Every row gives one point. The points of each table are mixes of a few directions, plus a little noise. How many directions does each table use, and how many do they share? Where both have some left over, give the other angles between the two spaces (their principal angles), to ten degrees, smallest first.

First:
[[ 34 -25]
 [-13  11]
 [ -1   1]
 [-64  47]
 [-55  40]
 [ 71 -53]
 [ 26 -19]]
Second, 5 rows:
[[-82  61]
 [ 40 -28]
 [-18  10]
 [ 31 -21]
 [ 29 -21]]
Directions: first 1, second 1, shared 1

First:
[[ 44  15 -56  42 -10 -54]
 [-57 -19  74 -59   9  74]
 [ 17   5 -23  18  -5 -21]
 [ 36  15 -48  36  -9 -48]
 [-44 -14  57 -45  10  57]
 [ 58  18 -74  59 -12 -74]
 [-39 -12  55 -43   9  52]
 [-14  -6  17 -13   0  14]]
Second, 9 rows:
[[ -54  -58   12   19   59   -8]
 [  28   18  -38   15   -8  -22]
 [  25   36    0  -26  -34   22]
 [   5   10   27  -13  -22   11]
 [  41   27   35    9  -61  -22]
 [  -7  -22   16   26    5  -27]
 [  74   55   50    7 -106  -29]
 [ -48  -24  -69  -20   84   37]
 [ -63  -41  -33  -18   83   37]]
Directions: first 1, second 3, shared 1

First (9 x 11):
[[  -4    0    0    4    0   -4    8    3    3    3  -13]
 [ -36   -2    3   33   -1  -30   73   31   27   28 -115]
 [  11    1   -1  -10    1    9  -22   -9   -8   -9   35]
 [  -4    0    0    4    0   -3    8    3    3    3  -13]
 [ -22   -1    2   20   -1  -18   44   18   16   17  -69]
 [  -4    0    0    4    0   -3    7    3    3    3  -12]
 [  38    2   -3  -35    2   31  -76  -32  -28  -30  121]
 [   2    0    0   -2    0    1   -3   -1   -1   -1    5]
 [  20    1   -2  -18    1   16  -39  -16  -15  -15   61]]
Second (9 x 11):
[[ -2   0 -12 -22  19  42 -45  21 -47   8 -89]
 [ -4 -25  11 -20   4 -27 -28 -19   8  17   7]
 [ 17  31  -6  25  19  44  42   2 -13  -4  -8]
 [  9  13   5  24  -4  -8  46 -12  24  -7  52]
 [ 11 -27  16 -31  45   2 -37 -43 -14  45 -27]
 [ -3  30 -15  31 -27  14  41  33   6 -35  16]
 [-20   2  -9  11 -50 -31   6  32  22 -35  31]
 [-23 -20  -7 -23 -27 -22 -50  26  -6 -10 -28]
 [ 14  -5  17   5  21 -13  24 -40  20  20  45]]
Directions: first 1, second 3, shared 0; angles 70

First (9 x 14):
[[  55   29  -29    8   -8   47   -7   27  -20   15    2   60   13  -27]
 [  25   36   -8  -16   12   35   -6   18    9    7   11   51    3   -5]
 [ -34  -41   -7   32   -7   -7   60   33    7   24  -11  -30   29  -23]
 [ -28   54   12  -51   15  -25   -7  -28    7  -34  -21    5  -47   38]
 [  -1   12   -4  -12  -22  -34   -6  -28  -30  -20   -6  -35  -22   10]
 [  -3  -10    8    5   -2  -17  -25  -27  -11  -17  -21  -11  -18   14]
 [ -40   43  -14  -30    1  -10   71   31    9    5  -13   -2   -6   -3]
 [  -9 -121   24   77   -1   -8  -26  -12   10   17   -2  -48   37  -12]
 [  36   -3   19  -13   11   19  -53  -14   19    3   62   11   12    9]]
Second:
[[ 10  47 -28 -22 -19   3  42  25 -20   7   8   6   1 -17]
 [ -9   1   2  -1  -5 -17  -5 -17 -12 -14 -20 -13 -16   9]
 [ -2  28 -15 -13 -15 -13  18   0 -22  -7 -13  -7 -13  -2]
 [ -1  11  -7  -5  -7  -5   8   1  -9  -2  -4  -3  -5  -1]
 [ -1  29 -16 -14 -16 -13  20   2 -21  -7 -11  -7 -12  -2]
 [ 16  55 -34 -25 -20  13  51  39 -16  17  22  15  12 -25]
 [ -3 -88  49  41  44  25 -65 -16  57   9  20  11  26  14]
 [  2 -69  38  32  37  28 -48  -4  51  14  25  15  28   7]
 [-21 -93  55  41  36 -12 -82 -55  35 -20 -22 -16  -8  36]
 [  9  76 -44 -35 -35 -10  61  26 -41   1  -3  -1 -10 -20]]
Directions: first 5, second 2, shared 2

First, 8 rows:
[[   7   -6   52  -48   11  -24   20   -1  -11  -43  -49  -18   49   23
   -46    6   22    7  -56  -26  -27  -89   44    6]
 [  -1   29  -28   23   15   -4    9   -4  -29   -5   23   27   -5   28
    24    1   44    3  -20   13   -6  -22   -8  -19]
 [  57  -85   17  -50  -49  -36   74  -18  -17  -52  -18   21   22   55
   -68   10  -88   20   29    8   17  -21   69   -6]
 [ -60   49   33   27   55   52  -71   17  120   18  -51  -82  -31 -120
     4  -10   40  -22  -36  -67  -63   41  -82   52]
 [   5   51  -34   48    0  -22   -3   -4   -7   29   41   -3  -34    7
    51   -6   -8    5   46   22    3   61  -37   22]
 [ -16  -22  -56   44   -3   52  -17    1   53   27   35   22  -63  -44
    23   -3  -19  -15   33    5   13   82  -55  -21]
 [   8  -18  -12   -6  -34   -3  -15    7  -51   38   32   16   11   13
    25   -4  -28    0   49   39   56   29   26  -10]
 [   1   -4   28  -38    2  -13    5    5  -56  -15  -14   12   50   37
   -15    5   40    3  -43    5    8  -80   51  -22]]
Second, 9 rows:
[[  -2   98   43   -3   26  -81    7    3  -23  -12  -25  -67   21   42
    -4    0   37    5  -20  -13  -64  -37  -17   72]
 [  19  -37   28  -17    9    0  -15    1   -2  -18  -35   -5   -5   19
   -13   52   16   -1   -4   -6   -9  -12    1  -16]
 [ -60  -51    9  -38   13   90 -121   21   35   72  -66   10  -73  -47
     2   31   32    0   61   10   42   57  -39  -50]
 [  10  -17    1  -17  -18  -26   29   -2  -11  -24   -3  -11   -2   32
   -41   10  -21   -9    1    2  -18   -6   -2    9]
 [ -37  104   -7  -18  -13  -83   36    4  -25    6    2  -53   -7   45
   -50  -60  -10   -7   12    8  -54  -13  -28   79]
 [ -18  -26   -6  -26   27   45  -29   -6   -7   10  -47   60  -36   21
     0   18   50   30    6   11   23  -34   10  -67]
 [  42    3   26   34  -17  -41   23    4    7  -26   40  -62   48  -22
    14   14  -41  -29  -20  -19  -23   26   -1   55]
 [  28  -83  -46   57  -24   89    2   -5   37   11   78   63   26  -92
    67  -17  -48   -9   -5    1   81   52   34  -56]
 [  19    9  -48   33   -5    7   66  -20  -14  -18   58   64   28    2
    26  -49  -12   20  -30    8   26  -34   42  -24]]
Directions: first 5, second 5, shared 2; angles 40, 60, 90
